Every row gives one point. The window is the flat piece filled in between its corners: a triangle in 3 columns, a solid with four corners in 4, and so on. A path goes straight from each point to the next, and from the last back to the first. List the points from which the path goes on through the window.

Window (4 x 4):
0:  0.032 -0.004  0.045 -0.047
1:  0.005 -0.030 -0.011  0.048
2:  0.016  0.026  0.034 -0.012
3: -0.078 -0.038 -0.026  0.026
Path:
(1):  0.023 -0.046  0.040  0.038
(2): -0.001 -0.028  0.014  0.038
(3):  0.017 -0.005 -0.027  0.022
(4):  0.011  0.015  0.011 -0.030
(5): 0.017 0.016 0.048 0.008
(6): 0.016 0.019 0.075 0.000
(7):  0.060  0.019  0.027 -0.051
(8): -0.002  0.020 -0.029 -0.028
Through the window after points: 2, 4, 8

Window (8 x 8):
0: -0.013 -0.024  0.052 -0.061  0.031 -0.087  0.008 -0.006
1: -0.047 -0.083  0.026  0.042 -0.008  0.012  0.010 -0.004
2:  0.049 -0.034 -0.033 -0.012  0.002  0.008 -0.020 -0.006
3: -0.004 -0.012 -0.007  0.005  0.003 -0.021 -0.009 -0.070
4:  0.020  0.042  0.062 -0.009  0.039 -0.055  0.089  0.036
5: -0.006 -0.004  0.004  0.032 -0.047  0.014  0.009  0.008
6: -0.011 -0.029 -0.009 -0.043  0.024  0.017 -0.047 -0.035
7:  0.006 -0.061  0.056  0.011 -0.013  0.020 -0.012 -0.011
Path:
(1):  0.027 -0.066 -0.006 -0.037 -0.014  0.020  0.026 -0.017
(2):  0.004 -0.017 -0.001  0.020  0.005 -0.013 -0.020 -0.007
(3):  0.015 -0.023  0.027  0.013  0.037 -0.025 -0.006  0.020
(4): -0.026 -0.010  0.033 -0.076 -0.033 -0.014  0.048 -0.018
(5):  0.000 -0.029  0.008 -0.035 -0.035  0.020  0.025 -0.005
(6): -0.012 -0.002  0.009  0.083 -0.003 -0.024 -0.025 -0.026
(7):  0.014 -0.001  0.020  0.052  0.016 -0.040 -0.024  0.027
(8):  0.004 -0.006  0.014 -0.042 -0.023  0.017  0.063 -0.012
(9):  0.021 -0.032  0.005 -0.025 -0.025  0.032  0.023 -0.009
(10):  0.014 -0.031 -0.005  0.028  0.008 -0.019 -0.035 -0.003
(11): -0.023 -0.011 -0.014  0.024  0.022 -0.030 -0.071  0.006
(12):  0.012 -0.059  0.038 -0.040 -0.009  0.037  0.032 -0.052
(13): -0.026 -0.088  0.017 -0.021 -0.026  0.003  0.052 -0.026
(14): -0.013 -0.026  0.020  0.042  0.021 -0.005 -0.026  0.009
(15):  0.004 -0.026 -0.010  0.031  0.037 -0.062 -0.048  0.007
(16): -0.002  0.010  0.069 -0.044  0.003 -0.031  0.077  0.007
Through the window after points: 1, 5, 7, 9, 11, 13, 15

Window (11 x 11):
0:  0.020  0.029 -0.035 -0.009 -0.022  0.037  0.005  0.073  0.031 -0.020 -0.053
1: -0.043 -0.031 -0.031  0.053  0.004  0.028 -0.030 -0.036  0.006  0.016  0.063
2:  0.074  0.016  0.006  0.022 -0.006  0.029 -0.027 -0.054  0.060  0.015 -0.073
3: -0.041 -0.026  0.028 -0.023 -0.025  0.053  0.010  0.013 -0.008  0.021  0.028
4:  0.041  0.037 -0.009 -0.036 -0.016  0.029 -0.061  0.034  0.013  0.019  0.015
5:  0.055  0.029 -0.008 -0.006  0.031  0.029  0.007 -0.028  0.073  0.075 -0.090
6: -0.010 -0.033 -0.055 -0.024 -0.009  0.014 -0.006 -0.044  0.040 -0.016  0.030
7: -0.023  0.077  0.003 -0.008 -0.037  0.015  0.002  0.021 -0.008 -0.015 -0.002
8:  0.006  0.028  0.050 -0.017  0.010 -0.014  0.018  0.037 -0.018 -0.010  0.019
9: -0.036 -0.076 -0.013 -0.002 -0.008 -0.032  0.011 -0.064 -0.032  0.035 -0.012
10:  0.010 -0.043 -0.033  0.001 -0.042  0.014  0.024 -0.018  0.006  0.039  0.043
Path:
(1): -0.025  0.046  0.017  0.017 -0.055  0.026 -0.030  0.007  0.094  0.024 -0.025
(2):  0.006 -0.033  0.016  0.003 -0.036 -0.012 -0.013 -0.017  0.048  0.004  0.000
(3): -0.020  0.002 -0.023  0.007  0.001  0.029  0.011 -0.012 -0.013  0.020  0.004
(4):  0.039  0.018 -0.044 -0.001  0.018  0.037  0.013 -0.028  0.038  0.044 -0.066
(5):  0.023  0.003  0.089 -0.016  0.003 -0.017 -0.033 -0.010  0.081  0.066 -0.026
(6): -0.008 -0.015  0.024  0.002 -0.011  0.003  0.014 -0.012  0.042  0.024 -0.023
(7):  0.029  0.035 -0.037  0.003 -0.007  0.032 -0.002 -0.002 -0.029 -0.021  0.002
(8):  0.039  0.028 -0.027 -0.012  0.039  0.069  0.029 -0.037  0.009  0.032 -0.007
(9):  0.033  0.010  0.018  0.022 -0.045 -0.009 -0.043 -0.024  0.049 -0.002 -0.060
(10): -0.013 -0.049 -0.001  0.010 -0.029 -0.004 -0.023 -0.036  0.080 -0.025  0.014
(11):  0.026  0.020 -0.031 -0.017  0.009  0.041 -0.006  0.015 -0.039  0.051 -0.013
(12): -0.002 -0.012  0.002 -0.032 -0.013  0.102  0.008 -0.044 -0.052 -0.012  0.026
(13):  0.025  0.030  0.003  0.007 -0.017 -0.036 -0.036  0.043  0.074  0.036 -0.031
(14): -0.019  0.011 -0.001 -0.005 -0.006 -0.012 -0.027  0.019  0.040  0.005 -0.016
(15):  0.022  0.012 -0.013 -0.026 -0.003  0.036  0.015  0.008 -0.004  0.019  0.010
(16):  0.027 -0.011 -0.028 -0.012  0.006  0.027  0.008 -0.021  0.006  0.036 -0.016
Through the window after points: 4, 8, 12

Window (12 x 12):
0: -0.057 -0.019 -0.039 -0.036 -0.032 -0.027  0.019 -0.016  0.010  0.020  0.017 -0.006
1: -0.046 -0.019  0.036  0.003 -0.007 -0.003  0.007  0.009 -0.008  0.037  0.009  0.029
2: -0.034  0.027 -0.013 -0.032  0.025  0.026  0.053 -0.008  0.027  0.044  0.037 -0.027
3: -0.008  0.029 -0.041  0.023  0.056  0.018  0.060  0.009 -0.042 -0.016 -0.006  0.052
4: -0.021 -0.064 -0.030  0.041 -0.030 -0.003 -0.003  0.020  0.014  0.091  0.040  0.030
5: -0.029 -0.014 -0.015  0.012  0.025 -0.035  0.001 -0.020  0.064  0.064  0.019  0.024
6:  0.042  0.036 -0.054  0.008  0.011 -0.019 -0.068 -0.026 -0.046 -0.011  0.004 -0.068
7:  0.003  0.047 -0.046  0.004  0.024 -0.015 -0.011  0.013 -0.004 -0.007  0.053  0.045
8: -0.044 -0.007  0.010  0.028 -0.002  0.052  0.011 -0.037 -0.011 -0.047  0.007  0.014
9:  0.021  0.050 -0.023  0.005 -0.001  0.001  0.047  0.012  0.031 -0.002 -0.004  0.076
10:  0.020 -0.010 -0.037 -0.036  0.023 -0.001 -0.057  0.002  0.002 -0.037  0.005 -0.052
11: -0.022  0.043 -0.073  0.009  0.007 -0.023 -0.024  0.041 -0.016 -0.019  0.006 -0.084
Path:
(1): -0.023  0.030 -0.029  0.005  0.014  0.007  0.003 -0.001 -0.008  0.012 -0.009  0.035
(2):  0.003  0.022 -0.044 -0.021  0.025  0.023 -0.031 -0.008 -0.020  0.015  0.004 -0.027
(3):  0.017  0.022 -0.033  0.049 -0.014 -0.062 -0.019 -0.006 -0.012 -0.018  0.043  0.004
(4): -0.006 -0.055  0.002  0.020  0.040  0.031  0.051 -0.061 -0.007 -0.031  0.088 -0.047
(5): -0.026  0.052 -0.049 -0.032 -0.032 -0.037 -0.054  0.032  0.025  0.063 -0.037  0.009
(6): -0.068  0.015 -0.019 -0.005  0.007  0.000 -0.034 -0.036 -0.004  0.009 -0.026  0.044
(7):  0.028 -0.014 -0.031  0.016 -0.006 -0.014  0.036  0.031  0.001 -0.003  0.054 -0.018
(8): -0.011 -0.026 -0.034 -0.001  0.051 -0.042  0.068  0.006 -0.002 -0.039  0.027  0.030
(9): -0.013  0.046 -0.042  0.010 -0.007  0.007 -0.021  0.016  0.003  0.023  0.005 -0.015
(10): -0.023  0.010 -0.064 -0.038  0.020  0.018 -0.056  0.011  0.035  0.052 -0.018  0.005
(11): -0.001  0.012 -0.019  0.023  0.006 -0.018  0.028 -0.001 -0.037 -0.036  0.031 -0.033
(12):  0.026 -0.039 -0.033  0.016  0.008 -0.011  0.086  0.019  0.025  0.005  0.062  0.011
Through the window after points: 2, 8, 10, 12
